Rows are points. Two turns around zero, p and q, are shown by what they do to some points. Where does a point land after both, in the order given? Backwards means that the second turn is done in reverse. Each puzzle has new turns, and all numbers are rounded.

Turn p:
-0.02  -0.20 => -0.14  -0.14
+0.22  +0.35 => +0.39  +0.14
-0.20  -0.15 => -0.25  +0.01
Turn q:
-0.03  -0.19 => +0.19  +0.02
-0.11  +0.49 => -0.45  -0.23
-0.03  -0.12 => +0.12  +0.00
+0.17  -0.19 => +0.14  +0.21
Where do these land?
q, then p: +0.39  +0.13 => +0.04  +0.41
q, then p: -0.27  +0.00 => -0.11  -0.25
p, then q: -0.12  -0.14 => +0.08  -0.17

Turn p:
+0.00  -0.24  -0.22 => +0.30  -0.04  -0.13
+0.06  +0.26  -0.32 => +0.19  +0.10  +0.35
-0.26  -0.12  +0.30 => -0.24  +0.13  -0.31
+0.19  +0.10  +0.24 => -0.25  -0.19  +0.08
Turn q:
-0.59  -0.11  +0.41 => +0.30  +0.54  +0.39
+0.05  -0.07  -0.18 => -0.17  -0.10  +0.02
+0.02  +0.31  -0.01 => +0.00  +0.11  -0.29
+0.31  -0.01  -0.02 => +0.03  -0.28  -0.12
+0.06  +0.00  -0.03 => -0.02  -0.06  -0.03
+0.15  -0.11  -0.16 => -0.14  -0.20  +0.02
Where do these land?
q, then p: -0.16  +0.13  +0.22 => -0.06  -0.09  +0.28
q, then p backwards: +0.22  +0.09  +0.11 => +0.07  -0.25  -0.05
p, then q: -0.19  -0.11  -0.53 => +0.11  -0.35  -0.44
q, then p: +0.13  -0.11  +0.19 => +0.01  -0.25  -0.06

Turn p:
-0.17  +0.35  -0.17  +0.38 => -0.45  +0.31  +0.08  +0.16
-0.14  -0.21  -0.04  -0.30 => +0.24  -0.15  -0.25  +0.11
+0.20  -0.20  -0.24  +0.27 => +0.07  +0.01  +0.39  +0.24
-0.17  +0.02  +0.40  +0.30 => -0.42  -0.27  +0.04  -0.16
+0.16  -0.12  +0.21  -0.07 => +0.12  -0.18  +0.07  -0.20
+0.09  +0.00  -0.05  -0.28 => +0.26  +0.07  -0.12  -0.07
+0.02  +0.16  -0.11  -0.30 => +0.19  +0.21  -0.21  -0.06
Turn q:
+0.18  -0.02  +0.09  +0.00 => -0.18  -0.09  +0.01  +0.01
-0.04  +0.18  -0.06  -0.11 => +0.12  -0.03  +0.09  +0.17
-0.12  +0.08  +0.21  +0.26 => -0.12  +0.27  -0.19  +0.10
+0.16  -0.27  -0.37  +0.37 => +0.09  -0.25  -0.45  -0.31
-0.18  +0.03  +0.13  -0.52 => +0.09  +0.10  +0.55  +0.04
Where do these land?
p, then q backwards: -0.27  -0.06  +0.30  -0.23 => +0.25  -0.13  -0.23  +0.30
q, then p backwards: +0.36  -0.30  -0.04  +0.20 => -0.23  +0.06  +0.45  -0.02
p, then q: +0.01  -0.17  -0.01  +0.26 => -0.15  +0.24  -0.06  -0.12
q, then p backwards: +0.16  +0.32  -0.10  +0.02 => -0.21  -0.27  -0.14  +0.02
p, then q backwards: -0.26  +0.21  -0.15  -0.26 => -0.13  +0.09  +0.03  +0.42
